Every row gives one point. Each table stands for the endless flat space through its points: a line for two points, a plane for three, and so on. The two share one point or none. Which?
In the rows, 128 means zero.

First (2 x 3):
[[159 119 153]
 [119 104 128]]
Second (2 x 3):
[[133 121 137]
 [153  97 117]]
They share: no point

First:
[[109 150 129 107 120 152]
 [ 87 114 157 117  98 132]
 [ 85 126 136  95  96 148]]
Second, 4 rows:
[[ 95 129 137 109 121 154]
 [ 94 143 127 119  95 159]
 [ 76 140  96 111 122 146]
 [ 89 129 127 107 127 144]]
They share: [ 98 132 143 112 109 142]

First (4 x 11):
[[109  97 140 158 119 129 116 109 100  96 128]
 [101 127 122 127 122 148  85  93 129  66 106]
 [130  93 133 148 103 116 128  92  89 102 138]
 [143 104 120 128  93 116 118  74  95  96 132]]
Second (4 x 11):
[[135  98 140 162 105 101  87  81  94 115 130]
 [136  82 149 172 111 102  86  72  92 112 128]
 [151  88 144 153 107 111 115  99  96 103 135]
 [117 116 118 133 107 149  97 113  92 109  95]]
They share: no point

First, 4 rows:
[[160  90 136 117 130 135  98 133 101 131 132 118 149 123 149 118 102 149]
 [175 115 149 108 140 150  95 108 113 123 126 105 156  97 174  99 103 153]
 [158 117 151 111 148 159  95 114 119 121 122 122 161  91 165 106 105 161]
 [161  93 135 110 136 136  97 130 105 139 122 123 158 125 148 113 105 145]]
Second, 5 rows:
[[151  81 129  90 122 137  97 119 108 131 128 134 171 114 148 123 103 158]
 [169  85 148 119 155 142 115 127  84 144 123 166 171 107 145 112 106 164]
 [158  68 136 105 133 153 125 111 105 154 107 158 146  96 151 116 114 171]
 [177 113 134 142 145 136  75 148  94 118 146 123 188  99 166 124 119 159]
 [162 112 134 114 135 127  69 142  99 108 152 113 193 120 154 124 101 148]]
They share: [157 100 142 116 137 145  97 127 108 126 129 121 153 110 154 115 103 155]

First:
[[153 124 139 121 131 130 142 112 112 121 147 121 125 131 144 141 156  83
  125 139  92 134  88 102]
 [153 112 160 145 140 139 133 130 127 118 147 109 116 152 150 162 180 107
  137 154 113 125  88  81]
 [145 110 128 139 132 153 149  88 139 140 123 133 112 136 128 176 170 119
  141 158  75 123  92 115]
 [157 154 126  93 114 129 119 112  87 106 141 111 154 110 154 126 130  67
  133 130 109 141 110 123]]
Second (4 x 24):
[[134 135 115 153 121 133 119 126 142 117 145 121 109 178 135 168 139  99
  129 147 101 158 117 106]
 [148  97 147 100 152 170 155  74  86 138 117 107 132 101 150 139 174  88
  154 173  83 122  77 111]
 [144 125 123 134 138 144 131  98 118 120 125 111 126 143 136 149 160 102
  136 153 103 138 101 117]
 [149 127 170  83 104 142 137 128 116 129 131 118 137 121 134 167 165 103
  152 153  77 133 100  75]]
They share: no point

First:
[[ 97 135 125 112  87 116 112 150 176 145 149 136 126  93 130 150 125  99
  127 129 147 159 136 159]
 [124  91 163 102 101 116 119 122 129 143 152 108 126 115 106 128 131  90
  124 162  95 142 100 141]
 [105 119 142 107  93 106 105 138 158 142 146 124 131  96 119 147 119 103
  120 146 124 161 117 147]]
Second:
[[117  93 168  95 114 124 105 146 130 154 120 100 118 100 133 123 141  75
  120 174  84 156 106 158]
 [114 101 146 110 103 126 124 143 134 166 149 153 134 101  92 124 102  73
  144 158 102 170 107 133]
 [120 136 160  98  74  74  98  86 174 106 160  89 150 102 105 179 126 143
   87 151 147 148 108 144]
 [108 125 140 113  88 108 124 122 155 151 164 159 152 107  74 145  87  97
  138 140 126 170 104 124]]
They share: no point

First, 4 rows:
[[ 97 129 117  84 142 111 117 158 160 171 106 117 146 193 138 135 124 117
  142 108 134 152 123 109]
 [ 92 132 113  88 134 115 114 159 153 168 106 124 138 185 141 129 126 110
  138 108 130 157 128 106]
 [105 120 145 112 158 103  97 194 161 188 100 120 135 186 105 116 133  72
  110  79 150 139 102 111]
 [ 80 131 119 110 120 121  96 183 132 171 102 145 109 164 130 106 139  67
  112  91 124 166 133 100]]
Second (3 x 24):
[[ 84 143 111 102 120 117  99 138 140 161 124 122 143 148 147 104 117  91
  115 127 135 159 137 101]
 [ 86 141 119  87 124 117 100 142 141 152 124 113 146 146 138  95 128  97
  120 127 130 164 139 105]
 [ 98 147 117  88 134 119 105 154 154 147 114 114 143 152 135  94 131 105
  127 117 135 159 127 105]]
They share: [101 153 104 111 133 120 106 154 159 158 109 128 137 158 147 107 116 100
 123 112 145 149 118  99]

First (4 x 24):
[[101 100 159 135 129 132 119 155 122 108 121 117 130 101 115 122 108 123
  146  94 109 131 148 129]
 [103  93 150 141 119 131 118 147 119  94 136 113 127 104 120 121 105 122
  149  92 119 136 144 117]
 [115 111 157 141 145 140 120 141 122 103  92 129 121  86 103 148 139 112
  136  83  95 110 167 141]
 [109 114 164 135 148 136 122 153 124 116  89 127 125  88 104 138 130 117
  136  90  92 114 162 147]]
Second, 5 rows:
[[122  64 138 141 128 138 155 145 126 134 115  99 105 101 123 112 131 154
  146 119  96 141 122 112]
 [105  60 126 131 143 129 156 151 146 118 108  98  97 108 112 121 150 163
  151 125  91 144 105 106]
 [ 80  94 143 115 152 109 136 165 154  85 103 107 111 110 114 120 141 148
  142 106 114 143 113 129]
 [133  64 138 153 115 146 152 142 109 145 133  96 108  93 128 111 112 146
  152 124  89 137 133 109]
 [121 121 150 179 127 112 124 154  98 123  87 125 120 103 102  89  77 103
  124  97 117 145 132 114]]
They share: [103 105 152 141 129 119 128 159 119 106 120 109 121  98 122 109 101 126
 141 104 113 138 136 129]

First, 4 rows:
[[138 168 112 145 167 115 115 141 147 133 154 145 108 113  93 148  98 154
   96 137 161 161  98 124]
 [178 160  68 131 201 111 105 153 123 105 156 143 104 113 119 156  72 128
  138 161 143 141  78 114]
 [122 158 130 145 127 117 113 159 130 143 149 150 121  96 129 145 129 148
   88 110 176 155 121 168]
 [154 154  95 134 158 113 106 166 115 121 152 147 117  99 143 152 105 130
  120 132 161 141 103 154]]
Second:
[[163 161  98 137 168 150 101 181 115 113 125 171 133 129 101 156 111 118
  108 126 161 174 126 176]
 [160 122 112 139 157 162 121 132  99 141 151 174 123  96 153 148 102 123
   90 136 147 188  97 125]
 [135 125 119 140 168 146 119 126 107 145 139 163 103  84 147 161 119 109
  100 111 160 160 109 126]
 [124 164  93 153 155  96  96 140 158 103 156 141 113 120 130  95  84 161
   81 164 124 124  95 146]
 [121 167  99 147 166 105  97 150 148 110 135 146 105 113 114 128 109 136
  101 130 148 123 114 157]]
They share: no point

First:
[[105 114 112 108 121 160 103 153 120 111 114 125  93 155 110 129 104 146
  128  89  92 125 142 147]
 [109 116 107 103 126 158 108 153 115 118 109 132  99 157 113 124 103 145
  125  93  96 119 146 143]]
Second, 4 rows:
[[123 126 111  95 108 154 129 132 108 120 109 115 108 174 131 102  91 125
  119  74  71  91 169 156]
 [117 120 107  87 122 158 131 146 106 112 105 129 110 174 129 114 101 131
  119  78  79 101 153 140]
 [128 133 107 107 105 146 114 135 113 138 113 114  99 164 120  96  82 138
  117  86  81 100 177 166]
 [110 118  90  90 140 154 108 188 106 135 111 154 101 149 104 122  99 163
  113 111 111 132 137 132]]
They share: no point

First:
[[ 85 110 162  91  94 169 121 185 149 171 131 156 112 160 180 104  85 136
  125 170 154 144 102 143]
 [100 107 148 144 115 164 132 131 135  98  77 133  79 137 150 123  87 140
  162 132 124 131 134 153]
 [ 81 138 187 112 125 144 162 184 117 144  88 137  76 128 139  70 103 163
  150 136 124 168 143 154]
 [ 81 104 136  97 110 165 121 151 139 155 103 126 116 190 208 120  97 140
  147 142 172 134  72 157]
 [110  81 141  51 144 125 175 162  91 177 106 120 137 187 149 119 149 163
   97 166 162 185 131 156]]
Second:
[[110  97 143 127 127 160 149 146 127 144  80 143 112 128 142 126  94 159
  140 160 137 137 129 151]
 [113  97 135 132 130 165 150 143 124 148  75 145 119 121 138 129  92 165
  142 162 135 130 126 150]]
They share: no point

First, 6 rows:
[[135 190 116 128 100 161  94 116 138 179 129 100  83 126 126 146 164 154
  146 117 129 142 112 166]
 [120 156 121 104 111 175 111 129 109 158  86 118  89 120 102 141 156  89
  109 103 134 181 121 136]
 [108 119 121 114  79 188 123 157 121 104  67 119 102 143  85 110 148  69
  128  95 111 170 116 119]
 [122 132 103  96  91 164 126 129 131 133  84 134 106 150 106 119 148  81
  145 100 123 152 124 110]
 [125 178 131 144  92 180  88 131 121 151 115  86  82 108 100 139 165 146
  128 111 112 164 109 191]
 [142 143 106 122  91 184 136 166 112 133  69 111 122 157 121 137 125 119
  132  64  99 163 122 122]]
Second, 4 rows:
[[135 136  81  79 106 143 107 119 139 154  94 126 120 143 105 129 166  95
  149 116 124 173 114 135]
 [149 147  98  70  85 121 132 130 153 181  96 133 115 145 105 133 143 116
  120 102 139 180 115 165]
 [147 145  97  89  85 149 126 121 146 160  89 117 111 141 109 138 166  95
  148 111 125 159 113 141]
 [113 184 103 105 126 151  93 121 111 185 111 144  94 126 138 120 113 172
  148  90 152 138 129 130]]
They share: no point

First:
[[110 107 119 110 145 125  91 139 147 104 164 141 173 103 105 115 122 116
  107 118 118 134 120 149]
 [112 108 117 123 129 152  87 149 129 120 154 128 163  75 106 142 139 109
   96 135  89 109 131 136]
 [108 130 129 153 121 154  95 145 133 128 142 138 143  75 120 152 169 107
   86 165  91 103 125 122]]
Second (5 x 24):
[[100 148 111 155 157 121  77 133 182 116 138 153 156  87 151 149 192 111
   77 146 139 117 138 148]
 [ 90 118 135 142 161 156 108 163 157  82 184 165 159  92 145 133 171 107
   65 161  94 127 110 158]
 [ 98 130 125 142 135 102  98 119 149 134 138 141 153 108 103 123 147 119
  107 149 134 111 138 122]
 [108 112 121 141 146 140  89 159 155 101 162 138 141 105 127 118 147 112
   83 143 102 129  96 138]
 [134 126  93 156 129 126  72 167 149 104 130 115 101 102 119 101 135 109
   91 117  90 147  62 130]]
They share: no point

First:
[[147 101 112 118  97  93 126 143  87 149 109 146 136 108 120 140 110  99
   91 149 104 107  99 142]
 [143  97 111 120  94  96 132 146  94 142 107 150 133 108 128 143 117 103
   91 142 109 112  95 149]
 [137 100 129 141  94 126 156 143 115 100 101 156 124 129 137 134 141 136
  106 142 133 151  98 173]]
Second:
[[143 104 138 143  95 121 149 142 107 107 112 145 134 135 127 132 127 124
  113 156 116 144 100 153]
 [135  86 160 147  99 139 163 142 127  87 138 127 142 157 155 132 133 122
  119 160 116 138  82 151]
 [145 106 125 117 124 134 138 117  97 122 103 142 122 127 125 112 133 142
   84 160 151 123 112 181]]
They share: [145 108 131 137 100 120 144 137 101 114 105 148 130 129 121 128 127 128
 106 156 123 141 106 159]

First:
[[113 148 111 107 126 107 104  94 116 100 117 116 119 156 121 133 137  98
  167 137 123 135 164 132]
 [133 118  96 127 146 122 109 124 141 100 137 111  89 151 106 133 107 113
  127 157 148 120 134 157]]
Second, 6 rows:
[[145 135 107 141 168 107  93 105 119  59 121 121 107 161 136 108 117  64
  164 143 166  98 182 145]
 [107 166 113 137 126 151 106 140  92 102 107  88 141 140  93 143 133  80
  145 143 123  95 180 124]
 [ 90 154 109 136 117 142 122 147  84 105  94  85 161 127  85 156 138  85
  134 140 128  98 186 112]
 [146 133 100 100 142 109 101 104 122  91 134 117  87 192 149 114 120 111
  142 151 128 128 151 184]
 [145 154 115 135 167 121  97 109 118  71 119 129 112 157 129 106 118  85
  158 159 150 112 178 152]
 [ 68 146 107 118  85 138 110 117 130 149 124  81 125 109  51 184 140 107
  158 124 104 134 128  82]]
They share: [121 136 105 115 134 113 106 106 126 100 125 114 107 154 115 133 125 104
 151 145 133 129 152 142]

First:
[[146  97 122 129 177 155  90 112 139 162  82 171 141 137 133  91 102 134
  156 141  77 145 108 123]
 [133 125  89 120 185 128  93 108 148 166  65 192 128 128 133 126 117 118
  149 165  83 128 120 142]
 [104 124 104 129 165 128 102 100 154 147  88 168 129 119 145 148 135 119
  126 168 101 121 114 126]
 [113  95 138 151 151 159  98 102 132 135 114 140 138 121 140 113 115 127
  137 141  93 137 108  99]]
Second, 7 rows:
[[ 96 107 161 135 156 174 100 115 161 126 110 158 160 116 141 132 154 144
  118 146  56 146 112 102]
 [ 87  64  89  70 174 153  96  65 149 149  63 177 127 123 144 115 123 107
  130 187 108 162 133 102]
 [105  82 139 115 125 148 117 119 114 135  77 133 131  99 166 119 127 162
  120 128  86 136 124 145]
 [ 81  95 146 126 133 144  95  99 126 104 114 140 133  98 125 135 145 108
  135 138  50 123 126  91]
 [105  89 126 120 132 143 110 109 119 136  86 134 127 111 151 117 130 148
  123 132  86 133 125 131]
 [158 159 140 177 152 149 121 137 166 158 119 138 153 142 144 133 150 190
  110 118  90 116  98 125]
 [139 145 117 162 182 138 100 108 179 153 114 159 145 156 131 133 139 142
  127 149 110 118  90  99]]
They share: no point

First:
[[157 153 139 160 130 122  99 140 101 114 124 138 121 116 131 138 112 133
  127 144 132 141  93 148]
 [151 123 103 136 148  95 123 119 101 153 121 123 124  95  86 120 136 127
  178 129 159 120 105 130]
 [153 150 132 156 129 113  92 140  96 119 140 129 110  99 117 116  99 127
  148 151 136 149  96 152]
 [127 148 152 148 107 104  80 141  88 132 139 116  95 104 118 142  87 153
  137 142 149 170  80 138]]
Second:
[[118 154  96 103 158 104  93 150 133  97  98  99 113  80  60 123 120  89
  107 173  89 184 121 152]
 [216 161 146 185 124  89 102 132  71  99 143 167 121  96 123 111 113 159
  143 131 172  92 106 133]
 [170 141 133 179 123 114 101 135  86 119 141 130 116 110 135 125  95 138
  168 133 149 134  77 150]
 [152 160 108 124 111 112  80 128 104 109 128 106 104 115  75 163 117 123
  112 169 116 161 131 189]
 [112 127 109 137 161 118 103 153 108 127 129 118 140 102 115 109 133  80
  152 153 107 174  93 148]
 [113 134 109 131 157 121  98 154 112 125 121 111 133  98 108 115 128  86
  144 151 105 177  93 153]]
They share: no point

First (6 x 24):
[[152 141 101 157 145 160 160 147 131 111 103 122 137 122 129 143 108 159
  158  85 105 131 160 105]
 [179 137 106 153 111 154 169 149 112 100  77 117 170 133 123 161 114 160
  155  71 112  99 141  91]
 [113 180 124 158 130 173 127 163 108 110  89 155 125 172 188 146 136 154
  139 109 132 191 181 104]
 [138 158 107 144 122 155 156 163 107 103  93 136 136 151 168 140 118 153
  138  71 117 143 182 104]
 [132 158 119 184 161 186 126 140 140 120  98 136 129 137 132 157 127 161
  169 138 117 181 145 102]
 [128 182 131 140 119 164 134 158 110 114  80 160 143 169 184 151 141 165
  143 112 149 177 159  98]]
Second, 7 rows:
[[137 174 148 140 115 156 172 184 167 126 101 135 163 143 112 147 134 181
  151  72 148 144 167 148]
 [123 112 101 125 192 156 133 145  92 115  92  81 126 131 149 145 103 181
  155  77 141 143 141  70]
 [149 137 133 174 131 139 186 165 160 109 126 124 146 140 103 166 156 135
  188  88 151 143 151 127]
 [101 156 100  86 151 168  78 131  96 134 101 157 161 130 165 148  74 213
  130  83 135 165 194  95]
 [152 151  82 139 150 158 162 148 134 108 124 151 116 126 155 133 124 138
  159 111 101 166 147  81]
 [150 114  68 154 185 149 155 126 114  98 124 122 106 117 153 148 123 122
  182 120 115 164 141  60]
 [155 178 101 132 128 161 163 165 149 124 128 180 138 127 154 127 126 154
  149  92 102 169 159 102]]
They share: [140 147 100 138 152 157 156 151 136 111 108 130 130 129 140 143 120 156
 159 102 125 157 156  99]

First, 5 rows:
[[116 152  94  91  81 173 116 155 106  99 128 118 104 145  87  85 149 163
  133 128 124 124 180 172]
 [104 121 122 100  71 150 150 164 124 152 128 135 107 138 111  58 162 169
  146 103 121  95 173 154]
 [100 148  92  90 115 116 167 126 113 151  71  69  94  97  90 144 156 139
  180  99 194 140 110 183]
 [ 82 120  92  94 103 142 167 138 129 157 109 111 100 103 102 110 180 125
  188  77 176 106 122 167]
 [128 129 102 114 107 138 148 136 108 143  94  88 136 124 107 104 113 177
  129 116 132 107 165 147]]
Second (6 x 24):
[[ 98 135  96  57  92 173 162 151 110 146  87 124  91 109  87 127 168 159
  153 111 151 106 162 154]
 [ 95 119  93  92 150 163 134 131 124 179 132 117 142 162 106 121 137 144
  192 102 182  99  86 192]
 [129 141 124 149 133 123 136 143 138 181 134  86 171 166 136 121 120 119
  142  99 147  75 115 192]
 [ 85 121  94 107 127 127 116  91  90 133 126  84 137 122 124 133 182 129
  166 105 153 111 105 148]
 [ 74 107  81  89 101 118 142  85 102 111 116  90 107  95 104 118 192 142
  172  95 140 115 129 125]
 [ 97 121  98 113 131 131 132 113 116 153 130  94 143 140 118 121 154 133
  170  99 157  99 105 168]]
They share: no point

First (7 x 24):
[[120 146 124 140 167 130  96 160 141  92 111 163 129 152 166 133  91 155
  136 115  91 162 120 120]
 [ 99 140 159 150 142 104 107 155 101 140  94 174 119 175 156 100  82 177
  121  92  49 186 113 122]
 [110 126 148 137 132 104  98 142 114 112 101 181 106 191 146 117 103 152
  133  82  71 141 123 123]
 [ 98 118 142 160 169  79 152 125 139  76 125 104 157 109 114 138  91 125
   84  96 126 161  40 124]
 [105 167 156 143 150 113  90 174 106 155 101 167  98 162 182 113  78 166
  111 102  60 194 129 145]
 [113 163 170 130 171  87 116 158 145 121 117 123  91 107 154 157 100 119
   92  93 136 155  86 160]
 [ 94 144 150 165 166 101 130 155 114 126 105 136 148 130 150 108  69 172
   97 109  70 210  77 123]]
Second (2 x 24):
[[117 154 155 149 169  96 105 141 148  94 104 150 108 134 154 124  90 128
  120  97  91 147  92 131]
 [107 119 135 124 144 116 120 161 118 114 119 150 128 159 139 154 110 163
  115  97 121 162 112 131]]
They share: [113 140 147 139 159 104 111 149 136 102 110 150 116 144 148 136  98 142
 118  97 103 153 100 131]

First, 7 rows:
[[139  90 139 101 119 111 102 124 131  96 130 118 142 145 156 153 115  90
  139 133 135  85 115 104]
 [160 108 111 158 104  97 120 127 139 123 103  82 102 121 130 131 112 108
  113 147  86 130 121 129]
 [142 123 138 134 162  81 113 126 160  86 138 146 150  91 106 149 133 124
  148 154  88 142 105 122]
 [131  87 146 121 102 132 131 114 105 118 122 104 154 160 170 125  95 118
  155 148 144  82  86 106]
 [140  87 156 162  98 132 138 110 111 143  77  76 114 151 158  93 104 132
  131 166 105 118 108 119]
 [120 119 156 133 130 100 139 124 168 102  89 114  96 107 105 122 151 130
  108 156  68 128 127 122]
 [158  79 130 175  75 139 137 109  83 159  90  56 128 168 181  94  72 126
  143 162 127 109  90 121]]
Second, 6 rows:
[[143 117 176 161 103  93 105 131 158  89  92 109 116 149 109 156 123  94
  129 173 128 138 132  97]
 [160  89 145 122 163 100 125  99 123 141 100 102 126 105 164  97 142 153
  120 171  81 111 136 121]
 [131  83 110 130 142 118 132 110 156 132 112 132  82 100 146 110 139 110
  130 122  83 126  88 125]
 [165 111 146 135  91  75  97 129 122 111  96  95 148 155 141 130  81 132
   97 169 100 124 122 137]
 [159  84 150 129  83 104 106 132 136 104 105 100 110 134 156 144 104 135
  147 157  97 123  97 143]
 [163  94 146 125  82  98 107 133 118 108 104  85 136 141 157 135  89 145
  130 162  90 113 108 149]]
They share: [141 103 142 139 120 107 122 122 140 113 103 104 118 126 134 127 122 116
 126 152  97 120 117 119]

First (6 x 24):
[[152  80 158 159 118 139  56 135 109 162 118  83 208 109 101 165 153 161
  107 139 187 138 162  79]
 [155 109 143 170 125 159  73 124 117 146 115 105 162 125  91 154 123 158
  119 119 182 136 167  81]
 [165 120 151 173 128 162  91 106 109 138 111 119 136 139  69 139 111 159
  120 104 164 130 158  96]
 [129  66 132 144 146  93  71 181 137 145 157  67 225 105 143 169 156 156
  123  88 173 147 166  81]
 [148  73 150 135 129 127 115 147 121 143 131 104 165 135  99 145 123 159
  133  84 134 124 129 116]
 [146 128 118 173 148 149  98 137 137 122 134 115 130 139 101 145  99 153
  137  69 167 138 174  85]]
Second (5 x 24):
[[177  83 111 161 123 143  97 162 104 145 141  91 137 127  78 124 101 167
  116 108 158 141 123  82]
 [146 134 158 160 142 191 105 127 112 118 146 109 152 125  97 169  96 190
  149  91 195 175 146 118]
 [132  83 124 135 150 142 120 126 118 155 138 124 158 154  91 135  83 158
  128  88 158 117 139 100]
 [146 110 155 159 136 141  99 138 119 138 121 112 162 137 105 150 118 149
  123 111 163 129 164 116]
 [119 131 184 148 143 163  99 103 145 123 110 136 173 135 126 181 127 152
  152  90 172 135 183 132]]
They share: [152  98 139 153 130 147  97 136 125 138 125 112 152 131  99 146 114 157
 131  99 159 133 148 100]

First (6 x 24):
[[124 133 123 155 153 113 140 107 145 135 127 171 128  77 174 135 101 129
  125 144 114 152 139 130]
 [171 118 125 103 165 147 177 140 145 132 119  92  84 100 138 110  95 140
  176  85 163 113 162 147]
 [204 123 103 154 173 183 138 138 140 133 114 119 114 133 105 136 122 119
  161  93 143 133 155 130]
 [179 102 132 181 140 164 140 119 141 142 113  89 114 122 116 126 120 131
  179 116 102 118 163 165]
 [142 108 128 121 152 134 167 136 166 143 142 134  91  95 165 136 104 119
  166 115 137 122 141 134]
 [147 133 133 125 157 119 165 112 126 126 104 102 107  76 151  97  85 159
  152 109 141 128 167 159]]
Second, 5 rows:
[[175 125 148 164 126 175 161 113 147 101 103 101 115 131 131 118  93 137
  149 119 114 122 151 149]
 [171 130 115 188 154 154 118 138 155 141 153 145 145  70 138 166 136 130
  200 138 129 144 138 119]
 [162 124  96 147 149 131 127 123 131 165 137 152 111  82 138 133 116 117
  156 127 135 169 130 132]
 [181 137 109 160 126 164 134 131 130 152 135 156 115  90 110 148 117 150
  164 125 143 167 108 136]
 [154 113 127 128 141 136 158 125 129 140 121 131  85 122 152 118  99 134
  134  98 120 137 139 167]]
They share: no point
